Each row of a before or after table is a point. The points were changed in one or more steps. Then noise was added and the rows were shuffled. The steps act on columns, c1 being the first. Name the steps. A step turns or swaps two columns, mirrors them in a line or flattens them onto one, adds a multiple of one to another, or multiplies or shifts one. Angles are multiples of 10 degrees, from the lower column toward the higher: turns from -170 to 170, lines from 10 to 170 but not 90. Use the fewest steps. Two steps may share a column if one is a turn and the other turns, adds or multiplies; they go together, in the order done. Otherwise the lowest column goes first.
(in the rows, 128 means zero)

Before (13 x 2):
[[104 137]
 [ 95 102]
 [105 150]
 [138 102]
 [124  96]
 [139 131]
 [124 117]
 [ 80 125]
 [159 178]
 [ 93 113]
 [162 125]
 [140  91]
 [159 180]]
After:
[[112  95]
 [138 126]
 [154 103]
 [ 81 157]
 [ 83 132]
 [101 101]
 [120 145]
 [188 152]
 [127 160]
 [119 103]
 [185 145]
 [ 87 145]
 [120 127]]
Steps: turn c1 and c2 by -40 degrees

Before (14 x 4):
[[137 142 163 140]
 [190 153 112 118]
 [135  98 139 101]
 [ 80  98 154  90]
 [125 132  96 139]
 [ 84 114 111  89]
 [178 134 108 126]
 [108  73 119 108]
 [116 126  92 160]
 [177 140 129 123]
 [102  69 139  84]
 [115 120 105 153]
 [116 111 113 146]
 [154 147 105 112]]
After (14 x 4):
[[115 159  99 124]
 [124  97 136 118]
 [139 149 153 152]
 [115  97 143  94]
 [ 95 125 119 163]
 [121 109 144 101]
 [118 100 118 157]
 [188 164 148 128]
 [ 93 107 128 161]
 [ 86 105 110 175]
 [188 118 147 131]
 [154 140 182 130]
 [125 120 148 107]
 [176 157 177 146]]
Steps: turn c1 and c4 by 140 degrees; turn c2 and c3 by -110 degrees

Before:
[[119 142 148 141 124 136 122 123]
 [117 124 164 145 132 155  91 147]
 [110 134 164  88  76  99 132 144]
 [128 145 145 119 147 114 145 142]
 [110 146 102 131 113 149 121 154]
 [150 121 120 123  95  80 153 156]
 [118 109 125 123 154 118 151 148]
 [221 118 133 145 102 153 130 110]
 [129 140 158 143 102 119  69 131]
 [146 135 139 116 148 144 142 131]
 [157 139 126 142 117 131  83 159]
 [160 143 162 142 134 136 153 136]
 [109  50 118 134 142 142 114 148]
 [119 146 158 131 132 140 142 142]]
After:
[[164 119 173 151 161 118 117 123]
 [107 153 116  65 150 109  89  80]
 [127 130 182 153 138 112  91 101]
 [101 102 139 132 157 119 152 117]
 [169 116 100 151 137 117  98 135]
 [118 116 130 147 124 120 109 122]
 [128 134 108 113 137 108 113 149]
 [250 113 127 153 116 152 123  99]
 [152 113 113 111 127 130 119 147]
 [102 156 142 136 145 204 134 147]
 [108 107 158 151 146 147  86 136]
 [115 144 107 118 142 141 135 157]
 [156 174 102 118 162 112 140 102]
 [116 108 109 133 143 116 100 136]]
Steps: multiply c1 by 1.3; mirror c2 and c6 in the line at 120 degrees; mirror c3 and c7 in the line at 130 degrees; multiply c4 by 1.6; mirror c5 and c8 in the line at 50 degrees

Before (13 x 11):
[[123 163 121 100 131 122 129 111 124 130 111]
 [150 109 138 109 114 119 123  99 102 134 110]
 [133 127 129 112 156 116 130  94 112 145 141]
 [ 94 136  92 154 131 119 103 149 100 106 142]
 [126 125 143 104 113 124 133  97 133 168 116]
 [ 81 142  92 161 117 112 111 101 121 126 128]
 [118 113 133 136 162 155 138 120 109 147 120]
 [140 145 115 122 133  83 121 134 126 142 110]
 [138 105 134 104 163 111 177  98 126 131 106]
 [111 156  97 174 110 118 144 106 108 129 139]
 [125 112 138 121 142 151 133 113 149 130 147]
 [133 142 138 136 134 121  87 113 129 123 111]
 [118 127 175 109 129 108 160  93 125 145 126]]
After (13 x 11):
[[127 126 129 126  99 111 124  99 136 247 116]
 [ 80 142 148 157 152 162 129  86 121 123 128]
 [130 110 103 113 129 122 121 128 145 132 147]
 [123 165 134 112 109 133 124  75 129 134 110]
 [120 111 102 103 153 127 116 135 108 186 120]
 [120 151 142 168 158 156 106  79 104 131 137]
 [135 128 139  97 130 125 128  94 110 175 140]
 [120 144 133 129 137 114 169 100 135 113 110]
 [131 128 139 117 113  78  94  93 127 179 127]
 [150 106 134 129 106 116 140 120 106 143 111]
 [ 87 135 143 138 151 160 139 138  97  62 140]
 [155 106 141  88 123 119  86 120 131 137 104]
 [136 145 174 121 129 134 141 117 130 167 110]]
Steps: mirror c1 and c7 in the line at 10 degrees; add -1 times c2 to c8; mirror c3 and c6 in the line at 130 degrees; turn c4 and c5 by 60 degrees; add -0.3 times c11 to c9; multiply c10 by 3

Before:
[[107 141 151 146 151 112 116 135 142 121 102 114 132 127]
 [134 152 112 142 110 113  59 154 135 145 120 113 144 120]
 [108 149 121 155 147 119 136 111 129 142 121  82 152 137]
 [121 133 126 141  89 112 132 108 116 108 103 123 150 118]
 [149 156 112 148 128 249 115 109 127 124 105 125 138 173]
 [106 125 129 120 146 179 131 112 137 141 124 115 147 139]
 [106 160 118  94 128 115 122 118 134 119  99  98 140 130]
 [ 99 160 134 121 144 110 135 114 115 143 119 127 127 135]
 [107 154 122 148 151 109 128 114 168 144 118 125 151 127]
 [ 99 135 131 140  99 121 131 107 124 146  67 116 142 120]
 [129 126 111 135 149 121 134 128 137 143 104 117 151 152]
 [163 161 144 130 125 113 109 112 121 139 113 104 157 108]
 [ 98 166 116 106 132 117 125 191 142 141 116 116 149 117]]
After:
[[102 164 134 120 144 128 134 125 119 134 128 145 128 137]
 [108 157 124 151 152 127 126 125 165 138 122 147 150 127]
 [ 99 142 115 109 132 138 125 199 139 133 123 140 150 118]
 [130 128 111 128 150 135 130 129 136 135 108 135 152 152]
 [123 145 126 143  90 131 130 112 118 121 107 146 150 118]
 [105 132 124 118 147 152 133 111 140 134 129  79 146 140]
 [150 156 109 136 130 152 112 121 121 126  96  13 136 174]
 [106 136 147 147 152 138 113 138 136 126 109 146 129 124]
 [101 145 132 142  98 141 134 111 127 138  78 135 142 120]
 [104 160 114  91 131 155 122 129 130 124 105 147 141 133]
 [134 143 112 143 111 139  58 161 103 130 120 146 146 122]
 [112 153 121 153 149 171 135 122 130 134 127 147 152 134]
 [164 163 147 138 124 149 114 124 112 133 107 147 159 109]]
Steps: add -0.3 times c1 to c11; turn c2 and c8 by 20 degrees; add -0.3 times c14 to c4; mirror c6 and c12 in the line at 140 degrees; add 0.5 times c7 to c9; multiply c10 by 0.4
